Each row is a point. To make a cloud, some directions were put in groups of two or more. Within a group, all points are equally far from the middle, so they leave a hole (a ring in 2 directions, a hollow ball in 3). The other directions are filled evenly. Then the cloud was stretched, turned, moved and blurred a little. How many holes are there, and how many directions does each take, smallest first?

Cloud:
[[ -75  -12    8]
 [ -24   54  -20]
 [  80   36   10]
 [-112   -6  -15]
 [   5   -2  -39]
 [  36   41  -16]
 [  40   40  -13]
 [ -71  -35  -10]
 [  26  -34    0]
 [ -65  -24    8]
 [ -26   39   11]
 [ -76   -6    7]
 [  35   48    4]
 [ -61  -14   15]
 [  -9   -3   48]
 [   8  -39    2]
 [ -23   35   16]
 [  28  -11  -21]
 [ -77   33   -9]
 [ -17   24  -58]
 [ -61  -11   15]]
Holes: 1 (2)

Cloud, 31 rows:
[[-13  -2  61  36]
 [ 28 -63 -37  44]
 [ -8 -60 -72  -5]
 [-57  25  18 -15]
 [ 18 -17  -8  74]
 [-14  -4 -70  14]
 [-22  17 -33 -43]
 [-29 -12 -65 -31]
 [-17  22  -8 -66]
 [-16   1  26  58]
 [ 10  67 -25   7]
 [ 29  -2  39  32]
 [  4 -27 -73  11]
 [-31  44  14 -35]
 [-31  49  24  10]
 [ -2  -2  28  31]
 [-12  66  -1  10]
 [-47 -47  -1 -75]
 [-32  37 -18 -56]
 [-21  12 -57 -34]
 [-49   6  -3 -51]
 [-28 -36  -7 -52]
 [ 20  53 -83 -27]
 [ 17 -53 -25   8]
 [ -2   6  39   1]
 [-56   5 -24 -61]
 [-38 -13 -31 -57]
 [-69  30  11 -39]
 [ -2 -60  52  43]
 [ -1 -60  78  -5]
 [ 18 -54 -39  16]]
Holes: 0

Cloud:
[[-10 -11  -7 -66]
 [ 18  12 -12   9]
 [-71   0  -2  -9]
 [-38 -11  -3 -66]
 [ 24  11  -8  69]
 [-17 -46  19  10]
 [-14   3 -15 -80]
 [-19 -36  21  45]
 [ 40  -6  37  28]
 [ -1  50  12  -3]
 [-59 -62  29 -26]
 [ 11 -37  44   0]
 [ -7 -10  23 -76]
 [ 16  -8 -41 -27]
 [-62 -24  26 -74]
 [-67  -8 -11  18]
 [-66 -41 -42 -82]
 [-34 -62 -49 -62]
 [ -2 -64 -30 -68]
 [  4   0 -21 -45]
 [-37 -71 -34 -66]
 [  2  15   4 -76]
 [-45 -41 -15 -19]
 [ -3 -48 -20  29]
 [ -6 -48  25  10]
 [-20  48 -36 -19]
 [ 25  27  11  57]
 [ 49  -8   5   7]
 [  5 -62 -17 -43]
 [ 11  40  16  63]
 [-16 -43 -17 -75]]
Holes: 0

Cloud, 52 rows:
[[   0    4  -10  -75   18   14]
 [ -27   30  -31  -44   12  -25]
 [ -71  -42   25   -1   15    7]
 [ -37  -26   28   59    8   23]
 [  -6   -3   61   17  -94   25]
 [ -26  -27  -36  -52  -67   -1]
 [ -70  -29    9   42  -22   -4]
 [ -18  -10  -21   25 -118   23]
 [ -80  -59  -10    6  -49  -32]
 [ -38    9  -51  -58   38   45]
 [  13  -14   42  -29   10   59]
 [ -19  -65    5   24   15   24]
 [   7   15  -36  -10   11   33]
 [ -62   -7  -67  -53   40  -23]
 [  14  -66   -9  -30    0  -25]
 [ -72  -40   -7  -61   63    9]
 [  -8   -6  -50   -8  -10    9]
 [ -41   19   38   18   17   14]
 [ -28  -34   33  -28  -89    0]
 [ -15    3   32    9   34  -34]
 [ -33   14   39    2  -22  -29]
 [  -7   70   -4  -45  -14  -27]
 [ -44   14    7  -15   42   -5]
 [ -26  -28  -16   56  -85  -17]
 [ -45   51   57   -3  -20   -1]
 [ -42   15  -25  -15  -16  -66]
 [ -31    6  -33   86  -13  -30]
 [  10   -9   14   16   -7  -45]
 [ -42  -41  -28   33  -49  -23]
 [ -34  -57 -105  -46    5  -31]
 [  -5    2  -37   21  -60  -14]
 [ -62  -18  -12  -54   39   40]
 [  -9  -75   14  -11  -38   36]
 [  17  -21  -31   52  -41  -15]
 [   4   18   28   -6  -37   12]
 [ -25  -12  -39   78  -14   -2]
 [ -40  -51   -8   49  -36  -34]
 [  10  -23   68   66   -5  -32]
 [ -34  -45  -11   87  -92   16]
 [  30   56  -53   27   18   10]
 [ -21   38   -9    0  -74  -13]
 [ -35   24   -9  -25   -2  -63]
 [ -14   28  -42  -64   19  -20]
 [  50  -14   38   44  -64  -22]
 [ -27  -14    8   90  -24  -36]
 [  -8   -9  -21   58  -59  -53]
 [  -7  -23   -2    9   84  -43]
 [ -23  -37  -18   15  -77   39]
 [  -4  -93  -31   23   13  -24]
 [ -67   -8   -9   43   -7   21]
 [   2  -28  -35  -63  -13  -29]
 [  10   -3    4   22    4  -58]]
Holes: 0

Cloud, 47 rows:
[[ -30    0    7  -14   -2    9]
 [ -24   -7   29    9    6  -48]
 [ -42   -5   27   38 -101   14]
 [ -42   15   24  -52  -53  -35]
 [   1  -25   56  -42   28   20]
 [ -33   38  -53  -20   74   65]
 [  12  -18  -48   24  -37  -21]
 [ -48   20   29  -15   27  -66]
 [   0    3  -11   75   40   43]
 [ -16    5    1  -36    9  -36]
 [ -17   49  -79   12   -9   42]
 [   1   20  -47   58   -1  -14]
 [ -29   48   33   37  -10  -21]
 [ -25   37    6   21   60  -14]
 [  -8   31   92    2   22  -61]
 [ -22    5   -4  -19  -36   15]
 [  15   -3   -6  -67   32    3]
 [  -8  -28   15   52    4  -45]
 [  -9   -5  -23   58   11  -23]
 [ -71    7   28    0   30   24]
 [ -80   64  -12   47  -30   26]
 [  57  -40  -22  -13   -1   -3]
 [ -34   37   31   52   19  -52]
 [  -2   38   30   80   50    8]
 [ -32   10  -74    8   38  -19]
 [ -17    3   28   67   38  -11]
 [ -74   80   -7   33   41   30]
 [ -19   33   40   84   61   31]
 [  20  -29   30   61   10   29]
 [ -20  -31  -79  -14  -24   11]
 [ -12   33  -28   52   46   -7]
 [  44  -50   30   15   -4   -5]
 [ -61   60  -11  -22    2   21]
 [   0  -31   28  -50   27  -27]
 [ -33   55   51   50    6   27]
 [ -28   72  -13  -41   24   29]
 [ -80   46  -63   41   -2   19]
 [ -68   44  -36   27   10   64]
 [ -46   16  -70   34   15   71]
 [ -28   60  -74   -2   48   39]
 [ -31   32  -45    6   -3    6]
 [ -58   26  -34   11   31  -12]
 [ -29  -14   85   -2   29  -34]
 [ -22    3   65   47   17  -23]
 [   0   82   19   73   20   22]
 [ -47   15   -4   42  -27   34]
 [ -43   30   37   46  -10  -25]]
Holes: 0

Cloud:
[[   4  -17  -58   42   19  -11  -54  -41]
 [  60  -53    6  -49   54   10   22  -24]
 [  16  -48  -11   23   27   28   41  -53]
 [  58  -16  -64   38  -20   14  -28  -37]
 [  25   87  -11   11  -16   25   62   36]
 [ -37   27  -21   24   23   38    4   47]
 [ -72    3  -33   34   36  -61   10   -7]
 [ -60   54   26   60  -20    4   79   18]
 [  19   64    2  -24   15   11    2   28]
 [ -20   18   52   13  -25   47  -12  -25]
 [  19  -22   17   -8  -58   23  -59   57]
 [ -69   33    7  -17  -53   58  -21    1]
 [  -8  -27   20    0   25  -54  -47   23]
 [   3   21  -42   -6   21    7  -45 -103]
 [  27  -18   17   10   -3   40   34  -85]
 [ -38  -15   30  -64    6   56   26  -13]
 [  13   64   -9   15  -17   35   26  -97]
 [  58   -2    6   29  -42   75    8   14]
 [ -12  -71   51  -39  -28   -1  -35   -5]
 [ -55  -35  -50  -12  -39   28  -43    8]
 [  25   52  -71    3    6  -39  -31  -17]
 [ -51  -26  -21  -34   51  -44    3  -71]
 [ -55   81  -24    9   -7  -13   46    9]
 [  13  -40  -38   -5   51   31  -21  -29]
 [   9   23  -67   73    9    0  -35   19]
 [  30   34  -35  -28   70  -34   28    8]
 [  26  -52   -1  -40  -52   25   23   33]
 [  20   61  -43   -7   -9   41  -20  -85]
 [-108   19   -5   19   34  -45    7  -24]
 [   2   37  -30  -35  -22    1   21  -74]
 [ -36   30  -59   50  -20  -24   -9  -51]
 [ -44   25    8   83  -35   13    2   50]
 [ -42  -47  -54   40   14    4  -24    6]
 [ -32  -15  -39   37   68   -3   18  -27]
 [ -40  -29  -17   51   46  -18   43   41]
 [  18    5  -55  -28   38   -5    0   59]
 [  30   57   12    2  -64   21   38  -29]
 [ -55  -13  -36  -50  -15   50    5  -15]
 [  32    6  -11   -3   82  -11   54  -54]
 [  32   27  -36   49  -69   -1  -19  -17]
 [ -38   20   39  -25  -33   32  -54  -29]
 [ -17  -14  -39   31   73   -8   -4  -31]
 [   8    3  -48   -5  -47   83  -10  -51]
 [ -55   11   19  -40  -69   47   -5    7]
 [ -60  -41   -8   21  -74   39  -16   -4]
 [  54  -50   32  -50  -34   20  -14   15]
 [  -5   37  -17   21  -25  -19  -37  -91]
 [ -10  -46   -7   26    1   34   86  -10]
 [  11  -28   -3   67  -50   25  -10   -2]
 [ -10  -57   -4   25  -12  -12   12  -54]
 [  15  -19  -16   -6  -86   79   14    8]
 [  33  -50   32  -74    5   44   26  -11]
 [  18   22  -33  -49   -9   15  -57  -74]
 [ -62   38  -20   -7  -56   -1  -11   24]
 [  21  -26  -54   32    5   39   12  -62]
 [ -69   42  -27   76   30  -21    8    4]
 [ -59   -3  -22  -53   49    7   23    6]
 [  -8   14   32  -10   11  -51  -30   22]
 [ -19   27   12   19  -84   77   43   19]
 [ -76   20   19   49  -44   11  -42  -28]
 [  35  -50   27  -33   56    9   28    8]
 [ -86    8   28  -28    6   26   73  -22]
 [ -81   55    0   67  -29  -19   30   22]
 [ -18   -3   -7  -47   79   -6   -2  -48]
 [ -52    2  -73   28  -27   15  -39   14]
 [ -12  -13   47  -44  -50    1   13   14]
 [  45   66    3   -3   35   15   19  -29]
 [   2   43  -13   14  -56   57  -30  -80]
 [ -27   45  -22   10   24   12  -31  -94]
 [ -72   13   -8   65   -3  -22  -43    9]
 [   1   82    6   -1  -50   28   48   16]
 [ -17  -15  -35  -39  -16   30  -85  -48]
 [  47    1   51  -21   12   -5   37    8]
 [ -11   57   21   32   -2   26  -29    1]
 [  -4  -34   23    6  -15  -36  -30  -53]
 [  -5  -16   38   29  -32    5   66  -35]
 [ -53  -49  -24   -8   38  -60   -4   -6]
 [  12  -41  -29  -54  -11   42  -68  -54]
 [ -50   56  -18   29    7   22  -45  -41]
 [ -30    0   32   73  -15   12   35   30]
 [ -34   13   45  -33   12   13   89   14]
 [ -24   40  -74  -10  -18   48    4  -19]
 [   1  -32  -26   -1  -33   39  -68  -70]
 [ -40  -78  -23   -1   30  -26   23   -5]
 [ -28   -7  -49   73   16  -10  -23   22]
 [  26   12   17   23  -21  -49    5   -5]
 [  25   69  -45   81   19   10   38   20]
 [  15   37  -34  -61    5   26   27  -45]]
Holes: 2 (4, 4)

Cloud (85 x 8):
[[  25  -21    2   21  -30   14   53  -22]
 [ -43   32  -35   51   -5  -11  -64  -24]
 [  21   14   34   41  -17   19   -5  -47]
 [  23   74  -34   19   25    2   37    8]
 [ -20   79  -28  -49  -32  -22  -21   43]
 [  26  -14  -11  -11  -14   63   68   14]
 [ -63  109  -51   15    5  -52    0  -67]
 [  23   -6  -43  -34   29   -6   -9  -23]
 [  16  -20   -9   29   44  -19    3  -22]
 [ -12   19  -22   15  -12    2  -20   41]
 [ -17  -16  -28   66   14   20  -48  -60]
 [  14   79   -9    1   46  -50   21   35]
 [ -20   31  -18   -7   -1  -70  -21   29]
 [ -68   -1  -27    5  -85   49    8   -8]
 [ -47   11  -33  -26  -47   53  -34  -14]
 [   0  -36   -9   56  -11  -82    1 -121]
 [ -41   40   22  -37  -42   -1   27   70]
 [  13  -72   -7  -20  -50   70   28   -5]
 [ -38   43    9  -16  -41    5  -41   20]
 [ -15   32    1   23  -37  -50   14  -53]
 [  54  -17    1   78   -3  113   50  -27]
 [  -9  -58   22    8  -11   71   53   -2]
 [  12  -13  -49  -24  -16   47    8    4]
 [ -56    3  -35  -50  -24   13  -57   -6]
 [  29   18   48   12   -2   22   64   29]
 [ -35  -36  -38   -1   27  -47   23  -10]
 [ -22  -27  -19   44  -61   84  -15   36]
 [ -47   55   -1   -1   17  -62   34  -42]
 [ -30   44  -52   -4   22  -40   26  -21]
 [  28   64    6  -70   22   -3   20    3]
 [ -15   45    9  -12    2  -50   73   19]
 [ -32  -37  -28   65   20   50   37   23]
 [  -4  -43   -4   15  -28   14    5    3]
 [ -13   26    5    2   -4  -29  -24   -4]
 [  -5  -20  -12  -45  -36   26   66  -20]
 [  55  -40   11    4  -10   87   54   58]
 [  46  -60   -6   51   31  -18   33  -44]
 [  29   61  -38  -30  -28   41   21   52]
 [   8   34   -3   53   27    2  -15  -66]
 [  15  -22  -23  -26  -20  -44   -5   74]
 [ -61    3  -33  -54  -20   -8  -11   40]
 [  -2  -53   12   -4  -30   21  -12   19]
 [  -2   65    8  -34  -45   13  -13  -14]
 [  26   94   22   -5    6   50   57    9]
 [  17  -28   13   23   49   -3   -4   -6]
 [  23   42   -6   13   63   11    2   -6]
 [   5  -21   11   48  -25  -45    7  -59]
 [ -51   37  -57   19   27  -19   -2  -31]
 [   0   62   23   21   15   22   16   48]
 [  40   13   33   52  -28   38    5   -9]
 [  10    4   27   17   29  100   27   35]
 [ -51   -7  -24    4  -34    3  -23   -6]
 [  -8   42  -13  -26  -30   89   33   37]
 [  20   -8   38   69    0   85   23   56]
 [ -29   31   13    6  -49   11   51    9]
 [  -2   -9   -8  -50  -35   68   28  -10]
 [  37  -50   30   72  -59   45   20  -33]
 [  21    5    7   33   66  -12   12   -5]
 [ -31   35  -24  -13   -9   78   26    0]
 [ -35   21  -31  -46  -36   88   21   90]
 [ -24   11  -34  -48   10  -46   24  -51]
 [   0   56  -48  -46  -39   51    8   47]
 [ -75   61   -6   -9  -35  -54  -72  -57]
 [  30   14  -18   21  -28   60   49   86]
 [ -13  -33    4   95  -37   69  -36    0]
 [ -43    4   20  -24  -25   16  -14    0]
 [ -89   77  -16   10  -36  -73  -78  -38]
 [ -22  -45  -12   64   10   64   10   17]
 [  35   13   21  -21  -54   68   -4   -7]
 [ -17   89  -42  -38    1   39   23    5]
 [   8   35  -15  -36   31   32   14  -28]
 [   6    4  -43   75  -26   59   44   -5]
 [  41  -32   14  -18   70  -38   36   16]
 [  48  -63   43  -16   23   80   57  101]
 [  -6   21    5  -36  -26  -41  -35  -20]
 [ -39   14  -27   55  -48  -45  -27  -60]
 [ -28   -7  -52   -2   -7   46  -65  -16]
 [ -73   24  -40   56  -25   19  -32  -14]
 [   9   -9   32  -49   11   80   62   26]
 [  -9   56  -20   -6    4    8    1  -23]
 [ -28   78  -15  -17   24  -17   14  -34]
 [ -34  -71   -5   79    5    6   32  -12]
 [ -45    5  -38  -29    1   28  -22    0]
 [ -34   27  -61  -10   28    5   18   30]
 [   2  -14   26   45   17   30    8   38]]
Holes: 0
